Each wall is flat, endless, passes through zero and stands at right angles to its row. A trip goes straight from one point to another. Which walls does it cross, in order?
In the rows, 128 means zero.

Walls:
(1): [142 122 133]
(2): [104 145 105]
(3): [112 112  99]
(4): [137 179 132]
(5): [126 133 143]
(6): [150 129 172]
(7): [ 82 103 184]
Trips:
[119  66 113] to [148 198  98] => 7, 2, 1, 4, 3
[148 134 202] to [139 106 149] => 4
[143 167 185] to [158 107 175] => 4

Walls:
(1): [ 96 164 185 139 154 102 103 100 165 184 104]
(2): [174 136 120 114 101 162  81 170 112 143 147]
(3): [161 150  88 137  78  94 218 149 130 152 142]
(4): [149 160 123  94 145  80 144 156  34 142 153]
(5): [123 125 136 153 153 165  90 177  83 122 103]
(6): [ 74 100 124 115 134 151 112 130 140 116 130]
(7): [131  43 125 139  88 130 157 146 108 112 172]
(8): [156 115 124 125 131 142 173  91 117 113 147]
(9): [137 128 166 106 158  97 128 100  96 139  78]
(10): [ 99 126 134 148 127 104  70 107 112  84  72]
Trips:
[125 134 116 135  79 116 113 102 124 150 135] to [152  98 100 125  95  80 119 123 161 146  60] => 9, 2, 7
[189 143  97 160 126 131 125 135  84 146 160] to [108 149 101 191 131 124 119 110  81  78 137] => 10, 2, 3
[ 96 180 150 105 132 152 144 124  90 116 100] to [127 114 155 134  88 121 131 157 141 175 120] => 3, 2, 6, 10, 7, 4, 9, 5
[ 98  77  89 185 155 176 125 132  91 147 161] to [128 117 137 170 131 113 124 106 212 106 125] => 2, 10, 1, 5, 8, 7

Walls:
(1): [155 129 103 115 117 118 116 140 173 148 160 109  96 125 135 114  95 147
 122 120 158 135  83 137]
(2): [127 105 101 172 140 137 156 103  98 168  72 117 110  92 170 119 175 100
 118 121 101 157 139 105]
(3): [ 60  95 140 113 153 157 151  92 144  91 103  81 138 133 161 134 156 110
 139 178 168 202 150 118]
(4): [ 98 122 166 129  72  96 125 158  97  95 115  84  93 141  91  96 110 125
 140 146 134 179  83 107]
(5): [130 116 115  66 144 141 103 120 112  66  95 152 129  91 121 131 122 190
 139 127  99 129 145 116]
(6): [142 114 139 102 128 110 151 178 101  94  97 116 138 163 147 110 109 164
 125 105  98 122 190 116]
(7): [ 96 130 109 178 144 127 145 122 123 160 138 188 105 121 160 183 142 146
 150 142  30 164 134 156]
Trips:
[176 122 109 170 108 159 153 142 117 134 143 138 154  79 122 106 115 149
 110  68 126 152  87 110] to [162 140 154  99 129  86 103 177 112 148  99 153 182 154 141 101 117 152
 104 110 112 117 150 138] => 6, 5, 2, 1
[111 135 109  94 127 173  86 133 134 125  93 143 155 187 124  84  73  89
 104 108 160 122 127  68] to [ 72 161 144 140 134 133  86 184 125 100 143 149 124 180 152 159 140 183
 129 106 106 158 143 116] => 1, 7
[181 132 143 138 123 166 118 180 109 136 114 140 103 156 199 160 139 138
  36 174 144 155 178  97] to [107 163 120 166 103 133 136 153 104  63 100 122 123 144 106  98 178 116
  92 112 137 137 128 135] => 7, 4
[163  85 195  95 133 152  90 157 156 125 138 143  94 145 137 140 124  73
 136  90 136 145 135 134] to [156 118 152 124 151 182 144 178  92 146 105  61 123 123 173 147 141 143
  69  79  73 208  99  77] => 3, 2, 7, 5, 1
[ 83  80  62 172 146 138  90 103 144 181 118 112 119 119 103 159 167 166
 138  51 185 132 136 142] to [ 88  45 100 133 127  95 200 130 142 134  91 121 102 106 115 148 146 141
 143 113 107 136 198 128] => 1, 5, 6

Walls:
(1): [147 168 139 104 152 123 133 113 118  71 137  78 136 148 132 116 116 131
 136 146 106 123 129 120 150  93 140 132 123 119 145 125  74 117 141 173
 124  72 184 143 150 114 116  85 124 109 159 143]
(2): [111 105 155  95 172  77 151  70  95 176 128 116 121 139 159 138 173 111
  91 201 153 204 120  68 122 131  64 156 157 157 116 131 173 170 126 138
  74 122 136 149 176 130 141 115 148  86 134  77]
(3): [107 122 105 118  66 116  60 142 177  89  81  81  90 121 119  74 119  55
  85  84 157 124 129  65  72 146 152  88 105  95 162 136 132 123 143 107
 125 111 150 178  68 180 152 127 117 129 145  90]
(4): [121 168  94  98 126 167  82 144 113 101 109 170 108 136 138 108 191 145
 124  89 132  84 148 112 132 138 105 131 108 127 121 125 125 105 164 135
 125 136 124  94 125 138 157 145 125 162  94 125]
(5): [141 139 102  84  93 139 112 117 177 151 152 135 169 117 164  84 141  85
 136 162 131 110 190 194 167 130 141 157 138  85 136 107  86 167 101 115
 166  83 104 129 104 188 116  59 155 147 155 107]
(6): [151 113  90 136  79  96 135 122  71 142 121 107 110 120 102  55 130 108
  81 169 149 179 106  87 142 143 103 149 116  96 107 113 109 102 167 167
 119  80 158 112 120 138 137 141 140 106 122 120]
(7): [ 95 166  93 116 102 129  79  86 127 141 135 141 143 128  64 164 140 107
 146 126 112 102 187 110 100 134 116 113  89 142 145 128 118 111 140 137
 139  95  80 126 119 111 164 165 126 123 137 188]
(8): [151 103  78 135 156 164 112  97 100 168 124 114 122  91 105 131 109 155
 178 108 138 175  62 116 115 108 120 140 163 175  57 143 137 144  97 100
 113 123 150 151 126  99  78 130 123 118 101  99]
(9): [187 154  97 115 130 142 137  69 118 125  37 120  88 116  83 137 166 118
 139 130 128 128 140 153 159  70 161 157 129 151 146 129  63 101 130 119
 128 127 147 110 101  76 117  29  97 143  97 134]
Trips:
[144 119  91 135 136 155  77 156  70 130 106 140 159 161 133 118 133 134
 115 113  91 116 132 165  62 128 159 129 131 180  93 164 136 116  62 158
 136 170 152 135 110 114 130 190 109 114 116 119] to [128 136 105 124  99  87 166 128 100 145 105 203 158 154 157 148 122 141
 142 129  85 141 127 138 165 130 136 125 100 138 150 120 132 113 126  79
 126 124  77 169 174 120  88 117 135 131 147 195] => 4, 8, 9, 5
[115 157 120  73 155 121 149 110 181 171 101 151 119 216 165 122 123 133
 103 191 149 156 117 134 126 167 173 143  83 134 144 141 103 135 109  82
 171 158  93 195 151 145 111 117 162 136 163 119] to [124  96 123 144 171 111  89 135 117 139 171 114 134 102 146 149 106 122
 103 105 157 133 116 106 154 143  90 127 127 102 130  94  84 117 165 125
 161 163 158  83 179 114 108 124 130  84 128 124] => 3, 1, 6, 5, 8
[133 161 187 154  59 126  71 152  53 148 101 154 116 182 141 125 126 143
  94 112  92 123 135 102  86 134 115 179 183 169 150  75 133 104  85 120
 108 154 140 164 144 136 112 138 164 121 133 155] to [136 128 131 201 115 175 140 110 112 116  68 104 145  84 112 164 153 194
 124  85  90 181 182 166 102 163 105 116 114 161 163  97 114  71 133 169
  83 165 163 190  88  91 124 140 121 102  54 141] => 3, 8, 9, 2, 6

Walls:
(1): [134 188 145 128 117  94 139  96 181 118  85 155 158 145 105 133 179 109
 172 152  55 103 123  95  98 110 160  79 111 141 164 153 152 221 158  98
 128 114  96 145 109 119 134  92 100 116  89 143]
(2): [127  90 119 178 111  56 124 119 186 113 108 146 159  97 108 158 155 146
 122 121  89 158 106 155 188  98 112 114  93 173 113 147 129 163 124 136
 113 130 190 143 121 136  88 132 131 116 153 180]
(3): [ 63 175 158 125 134 122 147  89 154 123 141  82 112 145 132  91  82 145
 106 144 137 168  74  94 113  68 186 103 122  67 123 124  83 123  91 121
 150  99  94 112 104 198 137 118  92 119 171 120]
(4): [ 36 134 131 123 106 114 148 180 122 163 141  93 108  66   7 108 167  78
 174 133 102 129  69 109 101 141 102  97 137 130 177 137 124 114  96  94
 170  77 101 129 126 127 149 142 178 116 134 112]
(5): [175 151 153 186 127 148  98  98  98 155 114 123 101 133 145 152  99 162
 149 107 103 156  56  92 176 164 138 160 123  93 172 122 157  99 104 153
  70 160 160 126 149 167 161 132 110 120 126 131]
(6): [114 100 148 172 139 145 141 128  77 143 149 129 156 115 140 138 142 116
  81 110 151 128 116 173 167 104 165 149 169 123 143  66 125 114  69 133
 122 126 146 112  50  97 169 135 112 100 106 150]
Trips:
[133 161 103 107 120 138  68 155 159 133 123 148  99  79 116  68 154 175
 148 145 154 124 141 135 134 142 145 131 132 136  93 167  97 128 136  97
 138  93 115 136 195 203  67 133 152  81  73 151] to [169 192 128 135 153  69 114 111 104 133 181 149 139 119 144 121 180 131
 148 111 130 143  63  87 119 155 114 125 179 138 137 100 169 146 114 163
 147 120 111 121 122 142 105  94 103  95 139 148] => 5, 6
[100 152 109 122 125 142  83 151 111 172 204 141 157  80 142 106 146 110
 188 127 180 129 124  89  98 143 101  92 143 128 150 131 114 123 201 137
  92  99  37 217 173 155 109 147  87 113 133  79] to [134 162 121 140 158  86 160  36  99 160  99 173 133  85 142 167 151 107
 123 123 146 137 140 169  52 146 108 158 131 175 160 122 187 100  83 177
 122  92 169 170 119 137 125 139 100 123  87 109] => 3, 5, 6, 4, 2
[107 142 118 138 180 144 157 122  85  62  89  84 110 140 121  99 151 116
 157 124  73  62 165 204 116  77 140 132 103 136 115 117 138 143  54 141
 155 127 125 123 136 124  92  90 153 168  77 142] to [174 111 134 109 132 169 146 131 162  97 124 129 102 134 119  88 103 161
 168  93  72 152 106 105 140 127 101  94 112 151 114 174 100 128 200 176
 132 146 162 135 154 106  73  92  64 165 109  97] => 4, 6, 2, 5
[134 125 152 107 163 122 153 178  99 165 149  97 128 135 130 107 114 103
 179 143  82 132 129 124 143  56 146 100 109 100  80 116  82 137 142 182
 146 153 110 120  79 148 120 100 156 127 101 140] to [ 90 102 152  96 114 149 133 103 102 181 133 141 189 137 115 131 102 123
 165 103 144 121 150 134 176 102 123 138 132  89 137 132 147 117 111 142
 102  37  97 179 127  72 123 168 138 119 102 152] => 1, 3
[115  57  75  91 101 101 186  54 168 165 117 102 136 172 113 152 148 148
 125 124  94 128 152 137 104 150 138 119 142 182 149 152 206 106 124  67
 125 147 175 120 107 102 150 113  99 117 160 179] to [106 184 106 201 172 119 101 119 142 106 151  60 127  88 147  80 100 144
  99 113 128 159  69 166 124 120 104 143 122  93 126 137 101 177 120 129
 125 128 144 146 114 126 115 171  65 226 149 128] => 3, 5, 1

Walls:
(1): [159 106 121  87 129 150 113 126 123 127  41 158 139 183 188 111  87  66
  58 128 184  97 116 126 125 175 155 101 132  83  91  93 213 170 102 148
 133 165 108 174 153 135 120 107 140 141 141  99]
(2): [ 98  82  95  73 181 132 110 114 202 146  86 120 169 109  97 136 120  93
 127 101  99 136 125 129  98 123 112  70  88 128 125 156 123 208 139 134
 105 156 141 130 153 130 127 107  92 134 192  88]
(3): [152 131 161 123 128 150  77 135 102 170 109 124 192 136 148 135 156 121
 122 117 118 139  96 138 161 115  95 121 110 191 135 123 121 121 175 159
 114  99 120 113 142 164 168 145 123 132 122 122]
(4): [ 75 126 112 129 117 167 131 122 126  80 116  83 116 134 155 104 164 157
 102 102 128 162  77 150  98 154 129  63 140 103 157 121  95 123 144 177
 120 139 108 147 148 176 126 175 140 167 115 139]
(5): [ 68 130 124 133 141 118 151 110  97 120  84 119 158 158 134 106 114 119
  94  80 129 179 125  86 165 113 136 136 125 141 153 130 149 109 139 167
 108 120 147 166  76 130 122 115 193 146 173 101]
(6): [146 142 161 226  93 144 132  89 176  78 164 107 158 105 118 140 140  83
  78 130 101 174 120 141 132 164 134  76 116 145 113 107 164 148  96 140
 128 138 124  97 150 123 182 107  96 128 140 145]
(7): [104 113 111  77 121 137 107 149 134 134  86 103  92 153  96 166 118  83
 105 114  88 163 155 136 133 124 123 102 161 127 180 145 118 136 159 127
 124 180 132 144 227 160 177 165 170  96 176 160]
(8): [158 166 120  84 118 125 108 159 125  98  67 138 116  57 130 138 160 144
 116 131 153  84 113 130  98  77 164  90 157  80 144  74  77 124 154 135
 139  46 107 199 179 113 114 103 127 137  91 167]
(9): [165 132 146 105 161 115 118 123  87  77 121 121 123 150 196 164 131 103
 112 147 142 116  71 116 160  96  92 165 117 129 161 112 177 138 144 123
 102 105 167  90 108  79  91 187 131 121 164 138]
Trips:
[177 100 115 110 121 130 192  74 137 166 153 115 162 132 122 181 141 131
  91 156 151 161  81 156  76 101 101  76 106 143  94 172 124 161 148 123
 106 185 105 173  99 162 126 126 126 171 114 121] to [177  91 136  89 154  85 196 150 160 195 120 119 128  69 147  90 131 165
 132  86  74  73 159 127 102 148 121 102 178 162 137 122 123 156  98 106
 198 185 153 172 161 105 167 156 157 119 162 114] => 7, 3, 6, 4, 8
[132 142 130 127 102 173 171 138 133 142 183 138  89 148 148  88 117 140
 136 161 154 181 113 181 148 197 114 136 101  71  71 125 121 115 137 165
 121  70 110 169 146 140  85 127  92 137 118 144] to [125 179 142 154 148 136 216  95 104 120 122 128 164  85 127 118 116 171
 169 134 134 116 128 191 147 126 154 103 147 156  75 129  75 118 137 104
 152 155 123 146 121 140 165 169  93 145  96 100] => 1, 3
[157 170 199 142 134  70 152 102 158 138 173 124  89 100  67 169 153 164
 172 120  99 150 130 133 144 151 130 133  86 170  60 133 142 178 148  88
 143  97 160 195  91 168 126 113 126  99 142 104] to [137 155 189  92 146 107 164  89 106 138 163 168 135 115 106 145 147  92
 161 156 149 170 116 124 159 166 139  57 134 128  99  94 137 150 154 141
 161 177  82 104 123 147 132  74  93 144  95 133] => 3, 1
[115 123 103  97  84 140 177 185 138 132 177  96  92 144 110 106 107  78
 129 146 114 161 110 141  75 102  98 145 121 153 111 191 163  80  91 122
 154 106  88  95 133 167 106 149  94 115 135 148] to [ 94 127 176  88 147 149 111 144 170  86 179 168 108 145  76 102 124 103
 168 157 165 143 108 100  58  74 111 100  97 144 144 113 112 138 112 142
 106  89  82 143 150 124 122  65 164 197 124 160] => 6, 2, 8, 7

Walls:
(1): [115 168 142 143 136 151 144 131  73 188 107 201 108 152 165 175 126  79
 130 139  74  67 125 149 160 133 109 166 133 105  95 157 120 100 138 157
  75  97  80  74 136 208 146 123 188 163  84 164]
(2): [113 117 140 151 160 128 135 131 136  70 104 135 108 178 126  74 169 121
 160 107 144 145  61 104 124 130 131 137  87  75 126 155 103  68 118  51
 174 138 151  85 116 109 115 124 112 101 147  85]
(3): [169 109 160 178 152 132 128 117 161 124 109 143  95 159 133 125 141 170
 125 111 112 163 113  94 146 107 103 167 115 150 194  94 103 171 148  87
  74 122  74 138  98 159 154 182 139 121 159 147]
(4): [105 143 136 135 164 125 124 169 160 156 109 125 134  81  85 115 150 116
 167 131 140  68 139 127 123 139 121 165 123 106 125 117 105 188 106  99
 136  95 125 156 171 128  91 124 126 143 116  88]
(5): [ 90 150 100 130 169 112 116 142 139  93 146 156  52 110 165 105  64 180
 178 122 173 231 141 119 147  89  24 117 119 171 167 125 118 117 170 116
 105 147 121 143 149  86 113 140 128 117 191 160]
(6): [ 95 134 113 151 168 170  85 120  83 119 112 156  99 171 146 128 115 171
 149 152 142 120 165 102  98 111 115  96 109  98 130 105 146  89 102 179
 127 166 125 125 155 150 100 163 121 104  83 158]
(7): [ 88 124 145 142 172  94 106 108 162 122 153 110 162 101 126 172 162 126
 127 136 111 100  78 135 137 153 114 109 153 129 111 149 131 169 121 150
  94 104 131 166 142 150  72 116 151 165  94 122]
Trips:
[151 148 149 157 129 121 134 206  82 138 120 160 178  90 156 172 124 128
 193 163 127 122 143  76  98 110  89 141  80 166 132 185 167  94 155 165
  68 109 146 112  65 142 121 148 161 139 131 116] to [136 106 117 100 215  83 101 100 175 122 138 144 135  98 168 155  80 118
  98  86 152 155 154 136 163 112 109 162  96 139 147 109 169 119 132 104
 145 123 150 116 135 179  80 135  66 122 147 103] => 4, 1, 2, 6
[114 126 131 129 150 114 155 125 158 129 119  75  87 187 141 110 166 120
 146 113 158  79 145 176 143 135 178  98 158  73 100  91 121 116 100  97
  98 114 152 111 134  93 151 131 130  90  61  96] to [ 63  98 157 141  90 161 107 136 180  95 149 150 170 164  65 125 232 125
  97 115 181  78 145 153 163 166 124 146 116 124  53 105 192 164 139 155
 156 128 145 109 165 151 172 100 139 115 110 135] => 1, 6
[113 175 167  74 163  97 162 108  97  70 179 184 117 145 107 142 150 102
 100 156 169 126 152 127  90 141 196 147 162 123 166 111 167 142 165  73
 153 143 147 126 155 130 124 127 156 114 122 192] to [151  91 121  56 132 116 140 123 155  93 171 125 107 136 196 121 119 115
 128 164 174 187 179 100 135 114 150 164 116 118 145 112 133 112 133 182
 110  73 114 148 135  83 172 153 136 133 134 102] => 5, 2, 6, 3
[165  97  88 136 172  80  97  90 138  53 123 157 150 149 134 105  70 111
 128  61 149 146 142 174  81 147 112 156 128 117 164 152  77  74 108 180
 118 154 140 116 179 118 102 112 100 195  90 130] to [119 121 170 168 155 134 137 120 141 106 125 131 137 135 112  75 146 125
 120  62 186 124 127 190 165 103 125 191 166 107 131 154 113 155 107 178
  98  71 137 119 124 174 170 128  96 178  53 187] => 1, 4, 3, 5, 2, 6
[125 115 105 131 187 157 111 142 199  97 147 166 150  99 133 193 156 145
 149 168 171 115 149 118 123 101 101 116 110 126 173  97 114 104 137 166
 132 155 143 123 139  94 147 106 160 114  90 165] to [ 87 163 119 163  64 160 154 131  87  77 155 147  86 137 132 134 145 144
 132 106 140 142 163 109 131 104 129 103 114 130 113 118 134 149 148  85
  48  80 108 186 163 102 145 189 160 145 133  67] => 7, 1
